Every row gives one point. The points of each table are mixes of a few directions, plus a little noise. How many directions does each table use, and how many do they share? Where both have some left over, give the other angles between the two spaces (their principal angles), to ten degrees, smallest first.
(in the rows, 128 means zero)

First (6 x 2):
[[155 150]
 [133 132]
 [ 95 102]
 [ 65  81]
 [184 172]
 [133 131]]
Second:
[[179 167]
 [ 73  86]
 [116 118]
 [143 139]]
Directions: first 1, second 1, shared 1

First (6 x 3):
[[134 117 140]
 [126 109 143]
 [144 107 156]
 [169 133 152]
 [ 55 177  34]
 [142 123 139]]
Second, 7 rows:
[[130 160 138]
 [134 150 144]
 [135 189 159]
 [128  53 104]
 [126  48  99]
 [104 131  87]
 [142 166 162]]
Directions: first 2, second 2, shared 1; angles 50

First:
[[171 137 144  69]
 [ 99 124 119 179]
 [182 159 156 165]
 [ 92 118 113 161]
 [ 95 101 107  68]]
Second, 6 rows:
[[118  88 193 130]
 [101 156 140 121]
 [131 165  78 125]
 [132 187  49 123]
 [130  79 183 133]
 [155  92 125 136]]
Directions: first 2, second 2, shared 0; angles 80, 90

First:
[[131  93 151 138 134 132]
 [159  93 137 129 145 171]
 [126 127 129 129 127 126]
 [119  47 189 156 136 115]
 [ 83 209  93 117 100  67]
 [103 203  87 112 108  94]
 [155 125 117 120 138 165]
 [147 126 120 122 135 154]]
Second:
[[158 162  88 107 133 172]
 [ 42 184 131 138  91   7]
 [122  92 157 140 131 119]
 [153 130 116 118 139 162]
 [152 110 130 128 139 160]
 [132 112 138 131 131 134]
 [138 110 137 133 134 141]]
Directions: first 2, second 2, shared 2

First (10 x 8):
[[ 89 128 110  89 110 160 110 172]
 [ 68 130 113  95 135 163  97 184]
 [ 79  88 111  69 114 155 104 192]
 [147 192 121 145 100 144 141  99]
 [111 195 121 147 130 155 120 124]
 [199 145 139 161 102  99 166  62]
 [172 180 135 171 119 118 151  73]
 [104 106 126 112 140 132 114 154]
 [133  35 150 130 175  80 125 135]
 [178  80 153 161 154  74 150  86]]
Second:
[[142 172 128 154 125 132 137 101]
 [122  59 131  99 132 113 124 154]
 [115  58 129  94 132 116 121 160]
 [155 188 132 167 123 128 144  85]
 [130 197 125 156 124 146 131 106]
 [176 161 138 169 123 108 153  73]
 [ 54  60 113  59 136 154  89 218]]
Directions: first 3, second 2, shared 2

First, 9 rows:
[[ 93 130 163 100 109 116  75 144 168]
 [ 99 133  57 125 142 123 139 175 122]
 [175 152 141  84 132 145 128 120 161]
 [ 77 105 185 184 106 146 124  52 108]
 [172 113 143 160 134 122 157 106  90]
 [159 173 112  82 141 192 156  80 171]
 [108 153  45 111 149 158 158 145 137]
 [122 103 107 151 131  81 122 184  94]
 [148  89 199 156 109  69  94 146 101]]
Second:
[[173 126 147 127 159  97  99 138 130]
 [104 114 114 153 189  62  71 139  98]
 [113 140 130 127   7 163 169  83 119]
 [129 145 150 155 181 163 104 135 127]
 [144 114 100 119 104 155 174 179 183]
 [129 129 128  96 208 113 120 133 122]
 [110 133 123 118  48 144 160  92 120]]
Directions: first 4, second 5, shared 1; angles 30, 40, 90

First:
[[113 101 143 124 119 134 127 125 131 133 106]
 [175 164  84 114 136 102 122  75 158 120 145]
 [218 185  41  90 137  76 115   7 195 115 148]
 [102 127 154 149 133 145 135 183  96 129 137]
 [154 161 100 129 139 114 126 116 133 122 151]
 [107 135 149 148 135 141 135 181  98 127 144]
 [ 97  93 156 132 118 143 129 146 117 134 105]
 [131 135 126 130 130 126 128 132 126 128 134]
 [ 79  63 175 130 107 155 129 148 119 140  82]
 [103 115 150 139 127 143 133 166 108 130 126]]
Second (9 x 11):
[[111 112 124 104 111  71  82 152 135 136 152]
 [125 147 147 142 149 144 162 104 153 115 125]
 [139 130 158 167 100  98 105 187 111 177  81]
 [112  95  92  82 120 116  82 133 120  96 171]
 [146 148 145 154 103  87 134 153 115 198  89]
 [146 132 131 166 147 131 121 122 122 110  97]
 [143 114  69  93 129 166 135  91  90 112 149]
 [105 114 120  93 141 197 147 110 139  74 170]
 [125 163 166 152 149 142 185 102 165 134 117]]
Directions: first 2, second 5, shared 0; angles 30, 90

First:
[[127 137 118 123 131 180 159 152 104 129 112  69]
 [157 121 146  59 147 139 232  40 235  94  96 160]
 [ 77 167 162 113  91 125  97 127 139 107 135 167]
 [138 103 126 164 176 107 124 146  85 119 127 132]
 [140 100  86 156 172  58  88 146  60 132 168 171]
 [116 138 157 151 104 127  90 129 158 141 118 125]
 [127  89 138 133 103 130 114 127  95 145 153 139]
 [140 167  90 119 103 158 122 156 148 160 118  58]]
Second:
[[158 104 144  86 156 195   7 166 126  88 186 125]
 [140 129 125 127 126 169 108 161 138 135 163 162]
 [103 126 125 118 112 117 210 157 143 155 113 180]
 [116 136 114 141 107 132 190 153 147 158 130 180]
 [125 140  92 170 107 104 169  96 149 142 108 117]
 [115 150 145 153 128  69 165  76  94 139  82  83]
 [114 103 107 113 131  86 136  91 148  94  88  77]
 [149 137 171 117 158 151  39 127  80 112 154  97]]
Directions: first 6, second 4, shared 0; angles 50, 50, 70, 90

First:
[[144  85 165 170  86 135 152 141 109 131 144 164 105  69]
 [113 111 112 140 172 116 152 114 175  94 116  67 130 154]
 [ 99 133 121 110 149 137  83 165 137 120 108 150 133 148]
 [102 112  90  88 126 160  99 164 121 133 133 128 128 141]
 [117  89  83 107 118 167 127 139 124 117 130 102 105 106]
 [112 144 118 104 146 125 118 144 130 147 136 125 160 160]
 [104 130 103 111 155 148  82 144 145  97  89 127 111 129]
 [ 89  96 130 116 153 109 147 180 151 148 174 121 177 207]
 [149 170 149 119 112  96 139 104 111 157 150 143 149 167]
 [210 194 205 193  82  99 179  58  68 188 136 168 150   7]
 [167 143 133 148 107 113 132  56 137  75  92 111  63 119]]
Second (9 x 14):
[[112 212 126  73 152 115  63 127 124 157 113 150 160 190]
 [133 177  74 114 196 111 107  20 205  26  40  10  68 169]
 [128  73 146 158 101 137 164 141 126 135 156 127 118  89]
 [120 134 152 115 102 132 114 181  89 187 164 194 170 132]
 [151 113 108 140 130 132 144 140 111 112 114 143 128 114]
 [149 101 117 147 119 134 153 151 104 123 127 153 132 105]
 [110 125 155 123 111 131 122 142 125 160 157 141 140 128]
 [116 117 144 132 122 129 133 118 143 132 142 108 117 123]
 [135  94 131 150 118 134 153 133 127 121 138 126 119 104]]
Directions: first 6, second 3, shared 2; angles 70

First:
[[118 136 114 144 105  97 142 155 131 151 113 120 146 151 151 133 157 135
  117 146]
 [113 118 146  91 131 154 114  94 102  27 144 166 111  86 104 151  88 143
  144  80]
 [ 85 123 149 169  78  86 141 182 112 130  79  95 129 127 119 149 180 150
  150 172]
 [163 113 124  95 153 148 115  84 136 121 166 143 120 138 139 131 108 118
  121 113]
 [122 142 110 137 117 109 140 147 133 146 120 130 146 144 148 125 141 130
  113 131]
 [142 119 140 144 140 136 123 130 138 173 125 100 115 131 115 114 137 115
  139 156]
 [ 82 163 111  94 125 145 134 122  99   7 129 200 145  75 117 136  67 151
  115  38]
 [151 109 133 137 126 116 125 126 140 174 132 100 122 158 140 132 158 121
  131 167]
 [139 126 128 140 132 124 129 134 138 166 126 110 127 141 131 120 141 120
  127 149]
 [165 131 124 128 174 164 118 107 151 185 148 117 118 128 116  90 102  98
  123 129]]
Second (10 x 20):
[[142 142 115 120 154 148 127 116 138 142 142 140 132 124 128 106 102 115
  115 108]
 [163 162  94 109 192 179 124  98 154 162 161 156 137 118 127  73  63  95
   97  79]
 [107 111 149 141  96 105 129 146 114 111 107 110 121 128 122 153 160 144
  147 155]
 [120 123 136 134 119 123 128 135 123 123 120 121 124 125 123 134 137 132
  136 137]
 [103 116 156 150 105 117 128 150 113 117 100 104 114 112 104 141 150 140
  154 154]
 [116  79 130 110  38  33 138 134 106  76 127 126 145 201 202 226 223 176
  127 175]
 [155 154 101 113 177 166 125 105 148 154 155 151 136 122 129  87  78 103
  103  89]
 [133 125 122 121 123 120 129 123 129 125 135 133 133 140 142 136 133 130
  121 127]
 [132 146 128 136 162 164 124 126 136 148 127 128 120  99  98  91  92 110
  130 111]
 [109 121 150 146 115 125 127 145 118 122 106 110 116 112 105 133 140 134
  149 146]]
Directions: first 4, second 2, shared 2

First, 8 rows:
[[120 127  81 112 151 110 182 103 151 136  70 122 114 157 145 150 148 130
  101 212  94  75 126 148]
 [140 140  95 104 151  99 209  87 147 147  68 108 127 168 153 140 137 106
   91 211  95  93 139 152]
 [ 97 107 139 152 113 159  41 173 119 104 171 158 113  86 102 133 132 170
  163  71 148 133 107 104]
 [ 92 105 130 152 116 162  40 175 122 101 167 160 109  86 103 137 136 177
  163  79 143 123 104 106]
 [142 138 120 115 137 112 172 105 133 141 106 113 134 150 141 126 128 109
  110 159 117 125 139 140]
 [195 164 184 110 121  99 199  85 108 160 142  83 177 159 146  85  90  49
  107 102 149 200 170 140]
 [106 118  85 123 144 124 143 123 146 125  89 135 108 137 133 152 148 149
  116 185 101  79 117 137]
 [130 123 191 155  95 159  36 172  97 112 215 143 142  81  99 101 104 135
  172   7 178 197 125  98]]
Second (9 x 24):
[[118 166 169  79  77  94 170  98  92 143 122 126  80 110  52  78  73  76
   60 131 127 190  67 135]
 [137 120 104 118 167 144 174  90 145 145  62 177  95 168 137 191 176 125
   98 190  78  37 158 121]
 [113 109  64 144 158 115 135 144 160 116 102  96 153 141 177 141 149 162
  150 179 118  94 133 153]
 [118 148 138  95 109 106 166 104 113 138 103 132  89 126  86 109 104  98
   78 152 113 144  93 135]
 [149 127 124 139 161 135 131 129 121 127 107 140 135 144 141 138 136 106
  129  98 121 137 154 126]
 [140 107 130 174 162 156  53 182 111 100 150 144 152 112 140 127 132 128
  174  14 151 174 154 114]
 [136 157 174  90  41  97 185  80 159 165 208  46 181 128 155  91 104 151
  138 229 163 119 123 146]
 [130  99  90 179 172 141  65 188 138  98 142 109 177 122 178 129 142 156
  192  64 149 150 155 132]
 [109 118 159 133 107 163  76 139 117 122 155 181  93 100  87 148 138 152
  135  96 130 108 115  96]]
Directions: first 2, second 5, shared 2
